Each row is a point. Each table stands for the endless flat space through its points: a line for two points, a plane for three, and so on. The two share one point or none. Which?

First:
[[-22  -2   8]
 [-10 -18  -4]]
Second (2 x 3):
[[-27 -12   3]
 [-11   0   7]]
They share: [-19  -6   5]

First (5 x 6):
[[  7  -4 -17  -4   6  -9]
 [ 39  20 -19   4   6   1]
 [ 30   4 -18  18 -14  18]
 [ 27  11 -13  -8   5  -5]
 [ -6 -26  -9  24   8  -3]]
Second, 2 rows:
[[  8 -19 -24   9  -1  11]
 [ 20   1  -8  13   3  -1]]
They share: [ 17  -4 -12  12   2   2]

First, 2 rows:
[[-15 -16 -15  10  23  18  -5  21  12]
 [-35 -24 -35  34   3   2  15   1   8]]
Second (2 x 9):
[[-26 -26 -12  22  14  10  -8  14  13]
 [-11  -6 -32   7  24  20  12  19   8]]
They share: [-20 -18 -20  16  18  14   0  16  11]

First (3 x 11):
[[ -3  10  -8  10  -2  -7  10  18 -22  14  13]
 [  3   6 -12   2  -8 -13  14  14 -22  12   3]
 [ 18  -5 -23 -13 -15 -24  22   8 -21  15 -17]]
Second:
[[ 14  -8  -9 -17   6 -16  16  37  -6  37   4]
 [  2   4 -25   7   6 -28   8  17 -18  17 -12]
 [  9   7 -19   8 -24  -6  21  -8 -36   2  -1]]
They share: [  9   1 -17  -1  -6 -15  16  14 -21  18  -2]

First, 7 rows:
[[ 14  12 -14  -7   3  24   1  16 -15   6   4 -18 -17  -4]
 [-32  22 -22   6  21 -10  18   9   4 -12  -4 -10   3  -5]
 [-39  16 -23  18  13 -17  21  10   4 -10  -8 -10  -4   2]
 [ 12 -24   1  -5  23  18  22  -5 -35   6  25 -26 -14  11]
 [-26  22 -21   5  29 -18  26   5   1 -12  -3 -10   4  -1]
 [ 27   5  -4  16  32   0  22  12 -21  19   7 -32   5  -7]
 [-22  12 -18  43   8 -18  18  24   2  10 -13 -23  -3  -3]]
Second:
[[  8  37 -43  -2  11 -12  -9   7 -35   9 -33  -4 -26 -12]
 [ -2   6 -14  26  13  -8  10  -4   9 -12 -11  -3   6  -5]
 [ 16  13 -27   0  -4  -6  11 -13   0  -9  -4 -41  -6 -25]
 [ -3  38 -19   7  10   6  10  30 -36  22 -16  19 -21  20]
 [  6  -4   3  27  -3   3  30  -4  25 -14  17 -24  15  -4]]
They share: [  4  21 -20   5   4   1  13   5 -12   3  -8 -12  -9  -2]

First (5 x 20):
[[  6   0  14 -18  26  16  10   4 -20  -3  35  25   4   7 -13  32 -20  13
    0  17]
 [  8  -6  -7   4  27  13 -29 -21   7 -23  18   5 -16   4  -1  15  14  10
    2 -21]
 [ -4  27 -10  -2  21  10 -17  -6 -38 -20   0  14   8  19   2  36 -31 -11
    2   9]
 [  4  12  -8  -1  27  17 -16 -15 -22 -27   0  12  -7  27   4  29 -13  -4
   12  -3]
 [ -8   4  17 -13  12   6  -5   0  -7  -3  43  16  19 -26 -12  14  -9   9
  -22   3]]
Second, 5 rows:
[[ -3  35 -24  14  19  17 -33 -19  -5 -13  10  16  -8 -20 -22  38 -27 -17
  -26   2]
 [ -5  12  -2  -8  12  10 -17  -3 -21  -6  15   2   6   7  -8  17 -17   1
  -13   7]
 [ 17  18 -22  -4  -5  11  -2 -10 -15  22   2   6  -6  -6 -44  20 -16  -9
  -33  16]
 [-21  12   4  -9  25  17 -36   5 -19 -14  29  -6   3  17   3  22 -29   9
  -12  12]
 [-26  -2  31 -22  23   5 -24   3 -27 -33  35   1  33  31  33  15  -9  12
    8  -8]]
They share: [ -7  17  -2  -2  16   8 -20 -10 -19 -19  13  10  10  -1   0  21 -14  -5
  -8  -3]

First (6 x 24):
[[ 10  14   6  -6  42  12  24 -13   1 -23  -6  13  26  30  33   0 -40  -3
   36  -4  -1  13  29   0]
 [ 11  22  19 -22  -8   1 -19 -12  26  -5 -23  36   8  13  19  35   9  -7
   10  12 -27 -20 -28 -25]
 [ 12  25  -9 -40  21 -24   0 -23  43 -12 -18  24  16  15  14  20 -14   3
   44  22  -6 -25 -15  -6]
 [  1   9  15   8  28  35  17  -5  -9 -34 -18  28  15  12  47  16 -32 -19
    6   1 -26   8  13   4]
 [ 16  22  -9 -36  39 -23  15 -25  33 -12  -7  14  25  29  16   4 -30   6
   57  11   9 -10  10  -4]
 [ 14  17  41   8 -15  32 -18  -1  -5  -6 -14   8  16  25  16  14   6   9
   -2 -10 -22  19   1 -32]]
Second, 4 rows:
[[ 17  23  51 -23   6  14 -19 -21  14  -4  -9  -9 -16   2  21  19  -4  11
    1  -4 -15 -14 -18   1]
 [ -4  24  12 -26  -7  17   3 -26  19  -4  -7  -9  24  19  19  43 -11  11
    2   0  -3 -17 -25 -12]
 [ 27   0  40 -13   8   7 -25   1  12 -18 -33  15  -1  -3   6  -6  -6   2
   25  14 -27   1   8  -9]
 [ 16  11  38 -18   8  13 -16  -8  13  -8 -22   1  -1   1  15  12  -9  10
   15   3 -16  -6  -4  -2]]
They share: no point

First:
[[ 27   6  20  -2  19 -21  33  -4  -1 -10  22  24  13 -34  10  16  35  -2
   13  23 -18   8  -9 -16]
 [ 33   3  27   4  25 -21  41  -5  -2 -13  22  23  13 -43  11  14  35  -1
   22  24 -10  13  -9 -24]
 [ 20   8  12   3  25  -6  16  -6  19   1  11  10  23 -15   3  13  35  -2
   12  23  -8   0 -12   3]
 [  7   7   6 -12  11 -24  14  -1 -11 -21  17  28  -6 -14   8  14  18 -12
    7  18 -27  -4  -8   0]
 [-31   2 -19 -24  13  12 -10 -26  26 -20  -1   5   2  21  -1  18   2  -9
   18   1 -25 -29   6  26]]
Second (7 x 24):
[[-33 -28   8  -2   9   3  -7 -63  16  -1   1  -9  21 -28  27  28  33  -2
   21  -6  -6   0 -19  -5]
 [ 38  23 -22 -32  18   2  10  33  13 -25  19  15   4  28 -12  11  -1  -1
   17  20 -45 -38  12  27]
 [-39   8  19  23  11   1  25 -30  22  11   6  36 -10  -2 -29  39  25 -53
   17  41 -18   0  20 -16]
 [-50  16  14   4  45 -25  49 -33  63 -14  -8  25   5 -25 -14  14  51   1
   14   2  35  43 -12   0]
 [  0  31  -3 -22  40 -10  29 -11  47 -24  -2  21  -3  -8  -2   0  21   6
    6  13  -1   7   0  20]
 [-33  24  17  -1  23  -9  23 -20  10 -19   6  42  10  -8  -9   1  21 -13
    5  21  -6  -4   4   0]
 [-24 -16  -5 -17  27 -24  11 -27  17 -29   0  -9   7 -39  10   2  40  23
   26 -28  15   3 -42  -5]]
They share: [ -5   4  -2 -13  17   0   8 -17  18 -13   8  11  10  -2   3  17  18  -5
  16  11 -20 -13  -1   9]
